Each row is a point. A path goes straight from each point to the next, and from the last back to the first. The post is the endless flat space through its rows: a point in 2 columns, a line in 3, a plane in 4, and so on, so that a path can go around it. Count how often the path circles the post. Going back the other way cancels.

Post (1 x 2):
[[-0.19  0.05]]
Path (15 x 2):
[[ 0.00 -0.40]
 [-0.23 -0.24]
 [-0.75  0.30]
 [-0.53  0.67]
 [-0.63 -0.38]
 [-0.31 -0.35]
 [-0.84  0.35]
 [-0.59  0.92]
 [ 0.10  0.22]
 [ 0.07  0.01]
 [-0.04  0.82]
 [-0.07  0.28]
 [ 0.58 -0.10]
 [-0.09 -0.48]
 [-0.49 -0.20]]
Times around: 1

Post (7 x 8):
[[ 0.49 -0.04 -0.33 -0.36  0.68 -0.08  0.27  0.00]
 [ 0.03 -0.56  0.69 -0.09 -0.01  0.23 -0.79 -0.24]
 [ 0.33  0.06  0.61 -0.21 -0.37  0.11 -0.64 -0.18]
 [-0.35 -0.04  0.62 -0.03 -0.21 -0.21 -0.81 -0.48]
 [-0.25  0.09 -0.14 -0.20  0.41  0.15  0.12  0.41]
 [ 0.59  0.15  0.06  0.40  0.25  0.52 -0.30 -0.12]
 [ 0.51  0.03 -0.52 -0.02  0.23  0.18  0.90 -0.18]]
Path (28 x 8):
[[ 0.92 -0.27  0.29 -0.39  0.43  0.40  0.04 -0.87]
 [-0.85  0.13  0.89  0.46 -0.55  0.46 -0.46  0.28]
 [-0.81  0.23 -0.17  0.16 -0.11 -0.37 -0.01  0.47]
 [ 0.81 -0.30  0.03  0.07 -0.28 -0.13  0.26 -0.61]
 [-0.29  0.05  0.15  0.31 -0.40 -0.14  0.75 -0.54]
 [ 0.23  0.07  0.30 -0.59  0.55  0.11 -0.01 -0.35]
 [ 0.78  0.02 -0.46  0.19  1.00  0.82 -0.31  0.30]
 [-0.26 -0.22 -0.74 -0.13 -0.06 -0.16  0.24 -0.19]
 [ 0.76  0.15 -0.18  0.00 -0.11  0.13 -0.17 -0.12]
 [ 1.18 -0.46 -0.17 -1.03 -0.17 -0.08  0.02 -0.75]
 [-0.61 -0.17  0.34  0.04  0.12  1.15 -0.17  0.50]
 [ 0.16 -0.35  0.61 -0.21  0.72  0.49 -0.48 -0.14]
 [ 0.16 -0.33  0.17 -0.60  0.06  0.58 -0.23 -0.23]
 [ 0.05 -0.03 -0.38 -0.07 -0.14 -0.02 -0.37  0.14]
 [ 0.37 -0.64 -0.35  0.27  0.59 -0.14  0.15 -0.36]
 [-0.18 -0.18  0.49  0.07  0.46 -0.17 -0.50 -0.09]
 [ 0.01  0.35  0.46  0.09 -0.61  1.00  0.05  0.44]
 [ 0.09 -0.19  0.03 -0.43 -0.06  0.48 -0.25 -0.47]
 [-0.10 -0.10 -0.08 -0.04  0.32  0.25 -0.48  0.35]
 [ 0.62 -0.06 -0.57  0.08  0.18 -0.08  0.58  0.10]
 [ 0.88  0.16  0.52 -0.36 -0.70 -0.39  0.22 -0.73]
 [ 1.11 -0.41  0.20  0.04  0.40  0.57  0.35 -0.85]
 [-0.29 -0.16  0.90 -0.22  0.45  0.25 -0.98 -0.17]
 [ 0.18 -0.02  0.82  0.09 -0.38  0.32 -0.57 -0.04]
 [ 0.12 -0.36  0.56  0.03 -1.45  0.13  0.36 -0.34]
 [-0.25 -0.12 -0.36  0.38  0.04 -0.37  0.13 -0.23]
 [ 0.84 -0.23  0.05  0.57  0.34  0.33  0.14 -0.47]
 [ 0.06 -0.45  0.97 -0.04  1.02  0.41 -1.26  0.11]]
Times around: 2

Post (17 x 18):
[[-0.05  0.33  0.18 -0.34  0.12  0.35 -0.59  0.30  0.66  0.02  0.40  0.45
  -0.37  0.33  0.43  0.24 -0.38 -0.33]
 [ 0.06 -0.23  0.08  0.39  0.16  0.19  0.11 -0.08 -0.69  0.20 -0.53  0.93
  -0.19 -0.36 -0.17 -0.91 -0.25  0.23]
 [ 0.15  0.33  0.07  0.02  0.02 -0.30 -0.72  0.16 -0.38  0.05 -0.92 -0.19
  -0.38 -0.22  0.25 -0.29 -0.32 -0.28]
 [ 0.65  0.05 -0.30  0.08  0.63  0.90  0.12 -0.10 -0.35 -0.25 -0.61  0.50
  -0.46 -0.11 -0.34 -0.61 -0.02 -0.11]
 [ 0.36  0.44  0.65  0.60  0.58  0.26  0.19 -0.13  0.48  0.19 -0.15  0.24
  -0.29  0.54 -0.37  0.64  0.08  0.40]
 [ 0.29  0.86  0.20 -0.02  0.17  0.67  0.21 -0.20  0.07 -0.33 -0.11 -0.24
  -0.01 -0.12 -0.27  0.47 -0.66 -0.39]
 [ 0.81 -0.29  0.39  0.60  0.24  0.69  0.23  0.19 -0.49  0.31 -0.69  0.10
   0.34 -0.04  0.13 -0.53  0.19 -0.35]
 [-0.10  0.01 -0.16  0.83 -0.26  0.69  0.30 -0.11 -0.39  0.08 -0.73 -0.32
  -0.22 -0.02 -0.44  0.51 -0.09 -0.11]
 [ 0.43  0.60  0.12  0.06  0.10  0.28  0.48 -0.46 -0.28  0.20 -0.38  0.28
  -0.34  0.09  0.73  0.26 -0.06 -0.04]
 [-0.17 -0.08 -0.83  0.06 -0.23 -0.03  0.62  0.50 -0.40 -0.04  0.24  0.24
   0.37  0.16  0.00  0.04  0.08 -0.26]
 [-0.36 -0.27 -0.46  0.03 -0.16  0.04  0.16  0.28  0.34  0.59  0.07 -0.08
  -0.41 -0.03 -0.43 -0.15 -0.56 -0.24]
 [ 0.46  0.05  0.01 -0.24 -0.07 -0.19  0.08 -0.25 -0.87 -0.25  0.14 -0.01
   0.98 -0.32 -0.43  0.92  0.38  0.13]
 [ 0.15 -0.02  0.18  0.05 -0.18  0.61 -0.12  0.38 -0.05  0.33 -0.51  0.41
  -0.65  0.52 -0.34 -0.70 -0.58 -0.61]
 [ 0.28  0.25 -0.41  0.31  0.09 -0.16 -0.03 -0.28 -0.01 -0.37  0.70  0.20
  -0.04 -0.02  0.37 -0.83  0.32 -0.20]
 [-0.23 -0.33  0.50  0.09 -0.08 -0.67  0.10  0.62 -0.15  0.30 -0.34  0.43
  -0.84  0.00  0.23  0.50 -0.67 -0.23]
 [-0.50 -0.40  0.00 -0.27 -0.02 -0.59 -0.19 -0.36  0.38 -0.18  0.12  0.64
  -0.13  0.13  0.52 -0.47  0.21  0.07]
 [ 0.95 -0.01 -0.03  0.28 -0.41  0.40  0.48  0.22 -0.61 -0.35 -0.22 -0.07
   0.67 -0.15 -0.31  0.20  0.45  0.34]]
Path (27 x 18):
[[ 0.23 -0.12 -0.33  0.03  0.94  1.13  0.55  0.00 -0.34 -0.34 -0.75  0.00
   0.11 -0.09 -0.15  0.02 -0.67 -0.76]
 [ 0.61  0.20 -0.34  0.57  0.16  0.03  0.23  0.21 -0.43  0.13 -0.21 -0.56
   0.10  0.10 -0.16 -0.08  0.30 -0.03]
 [ 0.12  0.36 -0.43 -0.41 -0.12  0.43  0.28  0.80 -0.08  0.19  0.44  0.22
  -0.11  0.14  0.31  0.24 -0.28 -0.53]
 [ 0.69  0.27 -0.17  0.14  0.69 -0.03  0.24 -0.52  0.34 -0.59  0.38  0.27
   0.68 -0.31  0.49  0.37  1.05  0.30]
 [ 0.24  0.91  0.26  0.79  0.14  0.87 -0.52 -0.17 -0.01  0.05 -0.45  0.23
   0.87  0.04 -0.64  0.12 -0.17  0.38]
 [ 0.61 -0.24 -0.09 -0.08  0.32 -0.12  0.18 -0.32 -1.50  0.03 -1.18  0.52
   0.07  0.13  0.21  0.14  0.09  0.06]
 [ 0.12 -0.53 -0.51 -0.10 -0.88  1.09  1.09 -0.56  0.27  0.10 -0.05 -0.23
   0.26  0.24 -0.28 -0.87  0.23 -0.02]
 [ 0.07 -0.41  0.21  0.33 -0.43  0.54  0.58 -0.07 -0.52 -0.19  0.17 -0.33
   1.03 -0.67 -0.67  0.16 -0.29  0.19]
 [ 0.86 -0.11  0.13  0.86 -0.29 -0.14  0.02 -0.04 -0.49  0.00 -0.08 -0.46
   0.20 -0.19 -0.17 -0.49 -0.17 -0.10]
 [ 1.22 -0.39  0.22 -0.50  0.18  1.11  0.62 -0.75  0.07  0.12 -0.46  0.13
   0.91 -0.75 -0.14  0.12 -0.15 -0.44]
 [ 0.08  0.30 -0.56  0.15 -0.41  1.03  0.34  0.63  0.50  0.32 -0.36 -0.04
  -0.44  0.43 -0.05 -0.40 -0.57 -0.75]
 [-0.26 -0.37 -0.11  0.56 -0.61  0.59  0.38 -0.13 -0.05 -0.25 -0.56  1.12
  -0.52  1.24 -0.25  0.29 -0.02  0.21]
 [ 0.00 -0.16 -0.07  0.70 -0.53  0.38  0.17  0.32 -0.91  0.25 -0.30  0.13
  -0.04  0.48 -0.43 -0.08 -0.80 -0.52]
 [ 0.31  0.32  1.21  0.88 -0.51 -0.03 -0.02 -0.15  0.41 -0.36  0.74  0.32
   0.82  0.53 -0.05  0.45 -0.42 -0.13]
 [ 0.77  0.60  0.30 -0.24 -0.40  0.23 -0.16  1.37  0.23  0.19  0.07  0.23
  -0.05  1.05 -0.34  0.64 -0.23 -0.57]
 [-0.45  0.58  0.49  0.15  0.53 -0.42 -0.26  0.64 -0.19 -0.20 -0.06  0.92
  -1.46  0.60 -0.15  0.65 -0.55 -0.52]
 [ 0.63 -0.02  0.28 -0.49 -0.64  1.01  0.44  0.11  0.06 -0.28  0.23  0.32
   0.15  0.15  0.17  0.15  0.51  0.09]
 [ 0.50 -0.05 -0.11  0.33  0.59  0.74  0.30 -0.55 -0.30 -0.31  0.07  0.40
   0.49 -0.47 -0.05 -0.61  0.60 -0.40]
 [-0.06  0.11 -0.40 -0.53 -0.24  0.40  0.01  0.16  0.04  0.55 -0.40  0.30
  -0.39  0.08 -0.14 -0.41  0.35  0.31]
 [-0.41  0.09 -0.09 -0.14  0.49  0.42  0.06 -0.72 -0.03  0.27 -0.16  0.10
  -0.22 -0.11 -0.63 -0.40 -0.71 -0.35]
 [-0.28 -0.38 -0.19  0.69  1.04 -0.49  0.26  0.23 -0.45 -0.20 -0.49  0.16
  -1.00 -0.03 -0.72  1.18 -0.42 -0.10]
 [ 0.66  0.97 -0.17 -0.36 -0.25 -0.28  0.16 -0.07  0.14  0.30 -0.39  0.66
  -0.45  0.69  0.27  0.68 -0.37  0.44]
 [ 0.15 -0.34  0.23  0.28 -0.32  0.09 -0.41  0.22 -0.21  0.33 -0.05  0.28
  -0.84 -0.15  0.29 -0.30 -0.79  0.01]
 [-0.50  0.38  0.31 -0.49  0.10  0.61  1.07 -0.17  0.07 -0.13  0.08  0.73
   0.30  0.06  0.36 -0.33 -0.49  0.12]
 [-0.01  0.61  0.84  0.78  0.59 -0.40 -0.37 -0.30 -0.04  0.53 -0.58  0.61
  -0.10 -0.01 -0.02 -0.50  0.63  1.18]
 [ 0.30  0.11  0.82  0.36 -0.21  0.22  0.62 -1.14 -0.19 -0.59 -0.38  0.04
   0.21 -0.57 -0.44  0.41  0.02  0.23]
 [-0.21  0.00 -0.05 -0.44  0.24 -0.27 -0.17 -0.41 -0.24 -0.20 -0.61  1.04
  -0.93  0.17  0.39  0.39 -0.18  0.13]]
Times around: 1
